Each row is a point. Before rounding, the points of a table are all equally far from one centre. They may lie mostly on one side of it. Where is the centre, to within rounding?
In the rows, 128 means zero.

Points, 5 rows:
[[115 178]
 [124 177]
 [ 88 168]
 [143 162]
 [132 173]]
Centre: [113 144]

Points:
[[ 91  98 146  78 138 139 140 160]
 [128  91 127  83 109 185 169 155]
 [ 97 100 151  90 134 134 185 118]
 [116  85  93  70 104 162 150 145]
 [ 67 103 127  76 125 188 136 129]
 [ 91 121 146  89 123 164 149 169]
 [128 115  84  92 167 156 164 143]
 [122  79  95  76 152 175 138 151]
 [ 79 124 151  68 129 152 138 130]
 [132 118 135  78 130 191 137 161]
 [111  92 116  73  88 171 152 144]
 [ 76  86 142  89 157 164 169 134]
 [114 123 132  73 104 199 160 119]
 [108 122 115  93 132 175  88 117]
 [ 98  97  99 118 148 206 158 142]]
Centre: [112 107 121 104 132 161 144 122]

Points (17 x 12):
[[117 171 116  98  93 135  38 118  78 135 144 140]
 [107 108 144 104  30  88 122 117 107  97 109 132]
 [147 128 116  85  85 140  96 114 105  82 157 166]
 [118 114 170 102  94  73 102 115 137 130 129 205]
 [139 101 118  79  66  93  60 124 123 122 136 126]
 [164 120 115  94  82  72 111 154  75 143 122 131]
 [103 120 130  57  45 129  64 153 102 131 131 141]
 [160 123 123  61  78 139  67 151 103  96 127 106]
 [135 128 120 112  89 137  59 138  55 154 129  84]
 [156  89 131 132 124  62 124 117 114 113 107 118]
 [185 139 119 121  95  96 114 141  93 116 138 113]
 [141 115 125  87  45 107  84 116 116 111 135 100]
 [141 114 172  87 105  95  51 136 151  92 118 109]
 [152 120 105 131 158 109  83 150  83 128 140 140]
 [158 128 156 120  72  84  79 126 101  72 106 111]
 [144 155 110 104  54 132 123 129  74 183 117 102]
 [163 118 145 126 124  76  77 116 129  84 121 126]]
Centre: [121 131 153 106 109 139 105 125 110 138  86 140]

Points:
[[138  77 123  72 141 113 171 120 175 172 112 126 130 178 120  85  92  60
  140 157 158 154 104 123]
 [184  85  86  66 160 129 100 117 166 181 145 148 130 160 153  96 131  73
  148 144 143 146 120 122]
 [157  78 116  94 149 137 100 124 184 163 125  78 137 132  96  99  99 136
  163 112 125 125 119 112]
 [173 119  75  97 166  98 152 104 136 185 120 101 117 192 156  76  94  93
  184 144 125 162 142 123]
 [123 132 110  77 163 109 151  89 174 163 123 111 140 145  94 118 112 106
  166 119 208 125 142 122]
 [140  63  79  89 142 116 178 108 142 193 123 152 109 135 160 115 120  73
  159 133 163 152 138 105]
 [151  99  78  81 171 134 175 103 186 125 112 147 147 160 137 140  79 100
  118 134 161 151 135 138]
 [189  95  90 106 144  90 156 105 198 148  93 103 143 153 160  97 104 109
  120 123 101 163 145  88]
 [190  86 150  78 117 104 157 135 168 169 107  96 140 134 155  93 104  54
  137 147 126 168  91 108]
 [169  78 128  92 107 102 141 137 161 183 150 109 119 130 118 108  80  57
  148 135 174 177 102 144]
 [156  79  83  59 159  93  97 131 168 118 121 132 146 132 122  90 112  95
  172 129 143 144 146 128]
 [191 104 103  73 160  96 159 115 162 198 111 116 125 180 160  90 102  97
  174 114 155 166 144 100]
 [152  86 123  79 160  81  94 150 175 137 127 102 120 166 151 100 111 104
  134 124 146 177  99 129]
 [169 112  63  71 169  98 117 105 175 144 143  90 117 161 113  95  78  72
  153 155 137 162 111 144]
 [160  90 101  65 201 134 145  89 162 163  98 110 117 119 105 141 118 104
  165 126 136 136 167 134]
 [153  86  66  86 155 106 122 101 178 167 104 103 166 175 156  93 102  93
  154 147 143 183 155 108]
 [155 126 132  99 145  77 116  94 195 174 153 105 150 166 163 121 102  79
  163 154 151 165 126 118]
 [143 102  94  77 150 113 142 131 177 156 140 116 182 168 140  97  80  98
  153 165 177 170 131 103]
 [130  81 133  81 137 113 111 122 147 152 136 114 121 200 137  88 105 121
  156 137 134 147 172 105]
 [ 94 113 100  80 176  78 140  97 158 147 124 103 104 146 154 108 115 124
  157 129 153 151 146  94]
 [152 101  60 109 147  86 121 132 141 145 131  93 126 143 117  85  61  79
  160 130 161 159 162 132]
 [199 126  73  43 145  98 135 110 161 145 139 104 108 151 117  96  62  87
  137 141 161 176 112 134]
 [205  72 102  64 157 133 153  90 186 160 137  89 113 135 118 102  78  83
  129 162 172 162 139 100]
 [164  71  72 106 138 113 128 142 154 157 116  78 107 150 137  98  87  51
  148 157 113 117 142  99]
 [193  54  95 103 159 137 144  87 159 182 104 100  98 178 138  94  83  98
  159 129 148 172 144 139]
 [168  98  69  94 137 107 165 102 158 179  87 119 144 192 120 125  89  72
  178 115 176 141 141 111]
 [177  89 102  76 174 117 163 110 148 150 123  74 124 183 144 126  86 148
  156 136 119 139 162  82]
 [100  64 112  86 170 111 134 120 160 152  96  94 129 169 169 124 117  90
  145 157 159 162 150 109]]
Centre: [169 111 105  98 123 116 143 109 142 145 112 101 121 140 136 122 120 112
 144 151 152 143 127 128]

Points (31 x 24):
[[107 142 175 110 167 129  87 114 133 107 139 154 159  76 121 160 138  29
  168 151  37 120 180 151]
 [ 70 168 143 109 156  93  92 133 149 102 136 175 151 116 102 185 121  89
  162 141  71 117 177 141]
 [128 144 171 137 132 135  93  83 171  91 137 137 163 157  62 154 124  77
  155 148  59  99 169 138]
 [129 132 178 141 156 105  48 117 100 107  95 145 141 110 110 132 115 121
  136 118  96 118 159 156]
 [111 134 143 116 166 132  83 109 121 108 142 144 147  93  58 161  96  74
  154 114  85 176 168 140]
 [144 142 159  93 159 118 102 134 138  78 157 162 141 107  91 161 132  82
  126 107  56  78 201 151]
 [151 142 175  98 147 128  65 118 130  99  91 135 193 124 105 198 145 144
  163  95  68 138 182 155]
 [105 144 189 121 121 151  90 126 177 129 117 118 178 172  88 153 116 103
  107 103  64 126 155 163]
 [101 171 154  84 157 137 118 127 148  91 142 164 137 128  59 142 152 102
  165 156  30 123 116 117]
 [108 139 143  96 156 145  64 128 129 114  62 155 177 136 105 144 136 111
  170 114  41 153 157 149]
 [119 120 170 102 154 171  90  97 131  64 128 114 159 132  85 144  88  77
  147 114  90 117 182 137]
 [150 151 140 107 178 122  99 126 122  98 131 146 163 149  62 168 120 103
  162  91  47 146 149  96]
 [104  94 179 101 139 141  89  92 133  78 130 157 168 131  98 222 177 107
  151 130  89 135 155  84]
 [100  75 147 141 164 126  95 105 124 128 122 114 162 129 108 127 125 100
  148 100 117 103 189 130]
 [138 139 169 122 160 125  64 126 138  62 115 129 158  97  88 154  94 113
  125 133  53 114 172 143]
 [135 159 153 138 128 137 126 108  94 126 130 118 195 148  62 155 119 113
  156 170  90 120 180  92]
 [152 145 158 148 171 125  52 154 132  65 100 142 194 154 105 164 122  68
  148 140  59 147 168 148]
 [152 144 153 148 158 136  96 121 146 109 161 135 164 116 141 187  78  77
  142 110  76 104 197 123]
 [127 168 181 117 172 118 108 112 147  75 116 159 216 131  76 154 104  95
  134 126  69 153 146 117]
 [123 140 142 139 148 100 115 140 112 116 111 153 180 100  70 185  97  66
  175 130  78 136 161  93]
 [136 112 146 144 161 112  85 112 149 113 116 114 159  90  89 133 103  87
  150 165  82 100 197 130]
 [151 134 179 130 151 117  96  96 123 119 141 127 171  94  91 124  84  89
  165 118  89 136 186 124]
 [117 139 175  91 141 121  40 110 177 124 129 146 150 103 104 140 160  89
  138 150  75 116 177 170]
 [136 132 157  72 155 125 102 115 151 108 151 135 158 136  79 140 118 118
  157  92  65 119 201 130]
 [ 92 128 172 143 146 159  78 109 171 139 123 146 178 144  78 153 136 130
  124 139  61 119 163 130]
 [117 133 165 167 156 134  42 144 145 102 115 144 146 112  85 146 133 111
  160 105  98 128 170 140]
 [132 137 141 109 116  94  97 128 175 112 104 122 195 110  67 160  93  54
  139 137 107 134 148 126]
 [141 132 131 142 141 149  62 104 148  90 116 166 161 130  73 131 113  65
  173 142  86 112 163 151]
 [129 122 155  99 133 112  81 156 170 101 102 118 203 137 107 144  89 117
  108 114  92 118 162 132]
 [152 155 116  99 175 151  69 145 152 132 150 124 156 146 108 147  92 116
  112 123  61 117 120 145]
 [131 172 125 130 118 146  88 151 106 106 147 124 174 135  43 164 120  92
  184 118  72 145 163 165]]
Centre: [140 132 148 120 138 138 136 134 130 104 128 127 156 123 130 163 163  92
 139 141  92 143 137 151]

Points, 31 rows:
[[138 132 131 128 101 161 101 114 115 112 165  86 172  93 125  77 155 104
  123 163 120  60 183 164]
 [127 159 147 142 133 144  68  82  58  95 188  96 169  89 103 107 170 112
  111 144 120 129 167 158]
 [145 178 141 133 146 142 111 103  77 118 146  53 166  96 125  97 129 104
  107 159 121  93 203 161]
 [170 134 165 167 146 164  67 126 111  88 137  83 146 112 121 105 144 132
   69 154 134  91 168 164]
 [128 172 150 115 128 150  83 151 120 120 179 103 173  94 143  72 120 110
   84 159 179 107 167 156]
 [124 180 189 130 155 140  92 106 101  93 150  89 163  77 133  98 183 146
  122 153 123 105 156 165]
 [128 155 159 165 158 161 112 116  93 123 140  70 142 114 145  57 128 151
   83 145 117 105 159 136]
 [105 195 171  95 127 154 109  98 109  89 179  92 144  92 135 109 146 139
  115 156  96 113 172 161]
 [122 147 195 116 155 164 101  87 115 108 171  58 181  89 131  93 162 115
   81 124 164 111 164 124]
 [153 128 165 118 118 152  81 147  95 102 175  68 128  86  61  94  97 132
  113 151 133  99 158 145]
 [113 169 154 136 153 145  90 117  88 128 118  68 164 122 123  89 147 119
   89 174 120  84 168  97]
 [ 98 156 184 147 147 147 109 135 104  76 177  96 115  86 114 122 151 134
   99 136 150 101 196 149]
 [152 151 155 129 128 149  55 119  82  89 120  77 174 112 133  78 149 135
   85 152 115 119 147 156]
 [138 147 150 117 152 178  79 118  89 161 189  85 135  72 145  90 140 119
  106 164 112 127 185 176]
 [150 163 156 107 123 154  98 141  78 139 180  61 157  95 103  70 107 117
  129 170 149 125 172 153]
 [115 157 174 125 123 180 111  92  98 119 202  89 180 111  92 116 155  96
   91 142  95 105 182 133]
 [139 164 159 120 137 182 101  81  97 101 177  76 147 117 127  59 133 127
  105 139 137 123 192 115]
 [134 135 168 153 139 150  82 106  74 108 183  76 154 109 104 123 129 107
  100 192 102 126 194 164]
 [ 88 162 169 109 137 143 104 113  86 139 156  90 150 111 115  90 149 144
   75 165  74 152 180 142]
 [116 132 175 111 123 126  95 120  88 110 156  39 145 103 136  79 188 125
   93 158 102 120 153 120]
 [136 198 153 128 153 160  74  76 122 120 161  80 183 126 153 110 158 101
   83 134 117 117 174 161]
 [155 178 198  69 155 124  83 117  75 113 175  74 167 130 106 100 133 121
  101 153 139 119 165 145]
 [119 139 198 129 106 145  80  86 110 114 175  70 168  97 137  66 114 129
  114 138 111 120 169 160]
 [136 146 125 148 119 153 108  99  91 139 155  74 180 137 132 103 132 119
   97 190 123  76 148 171]
 [143 143 184 140 122 132 103  92 139 124 163  68 141  80 130  76 103 122
  116 169 160  80 156 116]
 [119 154 167 119 105 129  64 130  84  86 171  76 160 111 130  93 149 111
  128 134  88  99 170 100]
 [109 153 164 107 135 114 100 133 120 121 147  87 138  77 102  68 156 166
  118 174 115  76 158 138]
 [118 161 142 146 128 171  82 105 118  93 173 104 122  59 102  65 131 118
   95 146 135 150 163 141]
 [150 133 154 124 152 157  79 105  84 117 177  60 163  86 118 110 165  86
   70 155 119 115 166 191]
 [106 178 164 100 104 149  85 155 109 106 200 121 155 135 122 105 119  79
   92 139 114 117 182 137]
 [116 165 136 128 116 180  55 119 101 133 158  77 166 111 107  86 118 115
   82 172 142 104 155 132]]
Centre: [136 127 143 117 147 127 106 118 126 130 152 105 145 118 117 123 136 113
 118 130 128 130 152 139]

Points, 29 rows:
[[120 149 106 128  37 101 149 177 147 148 117  71 146 128 135 110 118 168
  112 147 100 124 148 109]
 [127 137 100  77  76 122 126 168 159  92 159  78 125 156 159  84 123 190
  149 146 119 150 192 137]
 [155 146  32 113  69 151 120 177 103 135 153 123 132 121 120  95 121 169
  138 151  82 133 182 140]
 [140 171 119 126  70 149 147 159 165 123 130  96 136 100 137 100  93 153
  185 142 106 139 183 107]
 [129 119  49 103 112 142 108 148 172 122 151 110 135 120 172  96 114 156
  122 162 108 118 199 164]
 [120 168  74 122  34 112 106 142 140 105 189 108 127 127 143  98 112 171
  105 143  99 149 182 133]
 [140 142  93  98  64 123 126 164 140 115 166 109 172 169 151  83  77 132
  148 148 119 165 197 112]
 [132 167  80 127  69 102 138 147 181  96 134  99 168 134 165 125 107 184
  147 158 111 122 182 120]
 [132 117  84 122  38 135 119 154 142 135 166  77 127 137 149 139  92 169
  120 142  79 126 190 125]
 [ 93 138 100 120 109 132 137 147 127 131 150  92 100 160 150  99  84 152
   82 183 126 144 186 138]
 [103 177  57  96  68 120 120 179 129  90 144 122 134 146 168  99 123 168
  115 154 126 125 208 123]
 [128 147  63 104  69 116 122 174 154 128 159 127 162 142 166 131 142 178
  139 174  81 135 197  98]
 [142 173  68 145  89 120 139 166 158 128 127  99 116 150 182  83 124 118
  131 145 110 178 201 139]
 [125 145  69 114  67 119 154 187 129 127 150 105 184 105 150 128 138 190
  140 178 119 154 176 122]
 [133 137  76 117  36 108 110 132 155 130 153  89 142 122 171  85 108 151
  117 159 136 108 186 106]
 [170 178 100 115  79 125 136 155 166 122 191 122 137 136 143 131 117 173
  116 162 116 152 172 157]
 [125 179  46 109  63 100 131 156 150 126 148  77 128 167 151  98 123 160
  138 148  92 142 169 148]
 [132 128  82 116  51 102 142 170 135 109 165 119 136 126 147  87 128 203
  146 142  86 152 166 128]
 [118 109  94 126  36 101 143 174 127 123 175  79 159 142 133 134 119 149
  114 146 116 115 142 118]
 [134 143  67 157  70 161 114 151 126  92 174  66 152 127 141 122  99 193
  123 172 101 116 165 146]
 [142 165  95  81  66 122 121 133 145 110 165 105 140 162 139 102 118 194
   99 136 105 125 177 142]
 [143 179 114 118  90 141 143 170 153  61 135 107 120 165 179 105 103 163
  119 167 111 125 159 152]
 [123 161  80 107  56  92 128 179 167 141 147  66 114 136 147 107  97 146
  130 158 135 117 153 141]
 [121 141  76 119  61 116 120 158 169  86 167 125 133 112 149  87 134 172
  123 204  96 119 165 129]
 [164 136  98 124 105 107  96 188 159  86 142  95 142 105 144 126 141 198
  150 160 112 120 161 155]
 [110 123  71 144  81 145 123 155 119 121 123 124 129 145 167 104 122 183
  108 170  85 156 204 143]
 [117 162 103 131  61 126 129 165 164  83 169  59 168 154 139 101 106 183
  107 160  89 148 131 124]
 [138 111  38 111  65 106 131 155 174 105 159  91 140 113 125 102 121 158
  125 148 105 141 167 162]
 [130 143  91 128  58 114 123 197 139 139 177  91 139 107 149 102 129 190
  130 187 112 132 193 131]]
Centre: [137 144  88 120 104 134 119 164 131 107 145  93 136 122 146 111 120 141
 119 150 109 145 157 108]

Points:
[[140 104 131 108 148  94 144 124 142 194 153  86 119  82 128 103 135 124
  154 167 177  96 127 138]
 [134 115 119  80 149  76 170 113 151 174 171 115 110  43 106 119 146 174
  112 138 173 106 145 152]
 [123  78 117  75 136  86 167 124 135 184 167  84 142  67 104 123 138 138
  133 132 189 129 131 121]
 [145  97  78  87 131 114 159 127 172 184 166 119 120  43  87 121 139 178
  105 122 155 139 147 141]
 [131  73  82  99 102  96 139 141 145 148 178 129 150  65 101  97 134 128
  109 150 123 124 114 111]
 [156  70 105  93 137  91 148 116 149 170 162 118 106  48  93 100 139 171
  129 159 172 134 148 117]
 [143  73  81 105 124 122 147 141 143 130 159 102  78  34 118 133 139 165
   94 146 159 120 135 134]
 [127  62 134  79 122 107 170 129 139 186 155 114 164  55 100 119 146 157
  132 138 167 148  91 159]
 [149 103 134  79 139 118 174  90 113 178 146  87 111  54 127 130 166 167
  116 144 157 129 144 125]
 [131 104 132  57 132 114 151 119 117 138 188 114  64  47 110 126 165 153
  122 117 186 146 101 127]
 [119  84 107 106 178 115 117 126 138 185 131 126  57  55 101 102 138 147
  148 118 196 147 126 100]
 [157  72 104  57 153 115 154 121 139 160 136  89  84  60 132 117 128 153
  107 128 169 144 120 150]
 [134  87  89  62 147 117 167 121 143 155 186  98 123  50 105 109 140 142
  136 130 158 124 126 122]
 [131  99  96  75 132 140 192 133 133 149 165 128 106  39 138 132 141 152
  106 156 171 165 159 117]
 [123  96 115  79 117 116 126 134 105 175 187 111  84  34  83 164 145 178
  120 121 158 133 128  97]
 [130 114 103  99 117  78 152 152 143 188 159 105 105  33 110 112 109 166
  102 152 169 151 141 106]
 [137  72 102  71 144  92 169 125 138 148 171  98  99  46 101 143 159 157
  129 159 147 127 137  92]
 [176  92 105  78 143  79 131  98 122 164 182 114 101  84  97 130 128 174
   97 131 176 116 145 102]
 [152  82  99  74 154 103 161 116 136 155 146 112 147  73 100 102 154 159
  140 172 164  99 109 128]
 [125  87 111  85 141 116 151 148 141 154 164 105  80  46 119 113 103 199
  132 129 181 121 115 106]
 [100  79 124  80 152 114 168 138 137 159 177 115 118  36 111  81 141 172
  114 126 166 150 154 129]
 [170  99 117 100 124 107 186  95 135 177 150 125  83  55 121 129 135 168
  122 163 159 139 114 136]
 [136  88  86 111 122 100 178 133 146 193 178 106 114  44 135 127 121 161
  110 118 166 120 136 114]
 [123  60 133  96 142 115 128 126 142 161 156  94  92  33 120 128 145 146
  126 166 169 114 125 106]
 [167  76 100  80 128 123 168 138 107 153 155 131  98  18 107 125 147 158
  124 150 167 131 136 135]
 [144  91 108  49 121 114 167 126 157 159 157 119  88  79 103 104 154 166
  142 132 155 120 131 123]
 [138  66 113  84 122  91 130 100 139 176 148 125 133  63  99 143 173 162
  128 147 172  96 107 141]]
Centre: [140 117 131 125 168 107 129 166 126 148 153 145 125  98 125 149 154 154
 122 121 146 157 118 127]
